Rows are points. To make a cloud, some directions were put in groups of two or more. Within a group, all points are equally far from the middle, so they leave a hole (a ring in 2 directions, a hollow ball in 3). The other directions are filled evenly. Then the cloud was stretched, turned, moved and blurred a little. How many holes are there, and how many directions does each take, smallest first?
(in the rows, 128 means zero)

Cloud (14 x 2)
[[125 144]
 [ 93 185]
 [ 80 162]
 [126 100]
 [ 67 104]
 [ 75 120]
 [167  86]
 [ 79 117]
 [174  70]
 [140 163]
 [ 95 125]
 [ 97  85]
 [107 169]
 [ 89 156]]
Holes: 0

Cloud (20 x 3)
[[169 151 179]
 [140 163 183]
 [201  95  98]
 [148 127 193]
 [161 102  92]
 [171 102  94]
 [ 51 168 178]
 [ 70 146  82]
 [170 152 165]
 [105 172 189]
 [102 140 182]
 [100 113 110]
 [154  88 135]
 [123 125  89]
 [197 118 116]
 [128 115 170]
 [130  98 116]
 [159 154 151]
 [155 152 191]
 [124 134  92]]
Holes: 1 (2)

Cloud (27 x 4)
[[105 165  86  87]
 [141  97 171 129]
 [ 55 124 142 145]
 [ 81 121 152 165]
 [146  88 132 153]
 [134 159  84 140]
 [137 172 156 148]
 [197 107  63 104]
 [172 155 114 114]
 [121  68  99 124]
 [140 122  61  98]
 [128 114 153 115]
 [161  73 163 163]
 [ 49 120 185 137]
 [ 92 170 102  98]
 [164 159 119 104]
 [215 107  85 112]
 [185  78 127 123]
 [187 125  83 113]
 [165 193 107  94]
 [202 139  81 119]
 [113 151  88 141]
 [107 154 196 135]
 [157 143  79  90]
 [ 94 139 126  70]
 [195 139  63 149]
 [183 106 106 122]]
Holes: 0

Cloud (46 x 6)
[[174 106  93 183  72  69]
 [122 137  96  97  81 120]
 [130 115 141  83  77 146]
 [138 192  95 195 153 102]
 [147  68 118 164 136 132]
 [124 127 180 108 130  88]
 [198 130 156 158 158 106]
 [125 104  89 205  55 136]
 [143 151 154 178  97 180]
 [173 195 116 155 148 119]
 [ 89 118 162  67 124 137]
 [154 144 108 139 182 132]
 [147 130 115 164 138 137]
 [123 113 107 186 134 184]
 [176 117  58  84  99 106]
 [132 112 109 135 172 149]
 [153 145 127  92 109 128]
 [101 123 158 196 120 102]
 [152 179 176 133 113  96]
 [134 149 196 110 115  85]
 [138  82 159 134  31 132]
 [188 120 102 160 108  54]
 [112 125  67 176 126 184]
 [176 152  99 121 123 130]
 [ 86 107 126  80 102 157]
 [153  69 133  95  86 184]
 [206 121  92 127 128 123]
 [110  82 148 190 132 147]
 [175 129 174 172 137  95]
 [116 179 127  81 152  85]
 [134 118  95 107 107 174]
 [126  99 102  73 103 139]
 [164 135 155 177  95 132]
 [166 153 145  34 128 150]
 [128 198 127 179 138 120]
 [ 90 158 146 149  85 138]
 [169  79  97  57  71 143]
 [128 195 125 110 172 123]
 [176 206 147 172 116 125]
 [117 111  81 207 114 174]
 [152 176 152  78 179 138]
 [145 155 116 123  78 173]
 [135 221 115 171 181  96]
 [157 142 126 230 104 109]
 [141  91 165 208  55 104]
 [154 111  61 149 126 120]]
Holes: 0

Cloud (79 x 8)
[[161 129 154 152 196 121 107  71]
 [ 79 103 132 128 208 163 137 109]
 [102 115 146 135 102 116 181  98]
 [103 157  67 182 136 151 149 186]
 [144 134 106 197 141 148  56 120]
 [124  57 117 113 162 181 179 145]
 [173 177  74 170 131  99 162 139]
 [ 83  90 136 127 103 174 158  98]
 [141 119 181 171 125 138 172 144]
 [171  87 106 158 157 141 117  63]
 [134  96 153 120 120  97 105  64]
 [129 101  64 117  82 104 183 130]
 [109 204 126 168 173 142  82 101]
 [108  91  78 129 159 115  89  69]
 [123  66 105 210 173 188 127 136]
 [128 126 110 145  87 164 190 193]
 [148 170 146 191  94 149 126 135]
 [157 206 139 176 141  95  83 135]
 [160  96  75 119 146 126 121  52]
 [125 188 148 175 146 192  94 143]
 [151 134 121  88  75  79 119  98]
 [152  81 164 154 173 125  71 158]
 [167 142  87 218 178 151  96 134]
 [194 180 147 165 131 150 104 150]
 [131 110  82 201 130 196 130 178]
 [179 105  94 134 163 156 116 168]
 [145 102 116 208 178 143  89  88]
 [138 143 133  77 177 151 145 124]
 [105  70 109 143 145 219 177 180]
 [129 149 103 136 218 163 122 138]
 [114  85 118 131 179 195 126  75]
 [211 157  89 159 149 110  92 122]
 [ 82 139 177 153 121 157 126 115]
 [ 87 129 116 145 152 166 190 196]
 [117 176 120 140  68 131 132 159]
 [132 109 148 138  89  92 122  80]
 [132 147 150  92 180 101  98  87]
 [174 144  93 155 140  96 116  38]
 [ 70 106  97 138  92 150 174 163]
 [140 155 134 108  65  88 176 109]
 [175 115 131 106 171  90  93  98]
 [ 92 214 138 157 156 162 121 133]
 [179 114 122 125 173 101  99 152]
 [148  81 140 154 184  89 104 116]
 [142 169 119 105 127 180 172  95]
 [138 110 106 114 179 121 114  39]
 [ 95 160 119 166 182 171  86 176]
 [113 193  55 161 122 162 149 105]
 [118  70 154 141 172 208 110 108]
 [156 149  96 166 178 151  64 164]
 [160 151 105 136 102  76 178  84]
 [102  75 134  99 135 198 121 122]
 [181 214 129 147 108  94  91 117]
 [ 96 170 171 169 161 150 102 165]
 [172 194 145 133 166 119 102 154]
 [146 150 199 129 117 124 100 149]
 [ 96 131 108 124 153  98 100 156]
 [203 155 112 145  93  80 112  88]
 [168  48 142 132 144 128 147 121]
 [150 136  59 126 182 134 159 125]
 [130 180 139 145 165  92  64  89]
 [105  98 106 209 142 158  91 142]
 [166  93 146 212 158 178  89 187]
 [ 81 190 135 135 173 164 162 112]
 [168 122  88 124  79 141 144 101]
 [190 108 130 131 115 146 100 104]
 [121 115 104 191 165 134  73  79]
 [ 99  36 119 176 181 189 118 167]
 [153 103 106 129 164 101 175 135]
 [124 198  90 162 117  95  82  96]
 [152 197  78 172 108 143 128  92]
 [ 86 113  70 132 133 162 130 191]
 [ 94 106  76  86 177 164 161 121]
 [117  86 110 136 157 177  86 184]
 [143 135 160  87 123 177 160 145]
 [120  70 150 151 194 205  89 156]
 [ 90 147 155 129 161 152 179 179]
 [134 193 114 169  92 110 167 118]
 [138 119 121  92 182 182 134 138]]
Holes: 1 (8)
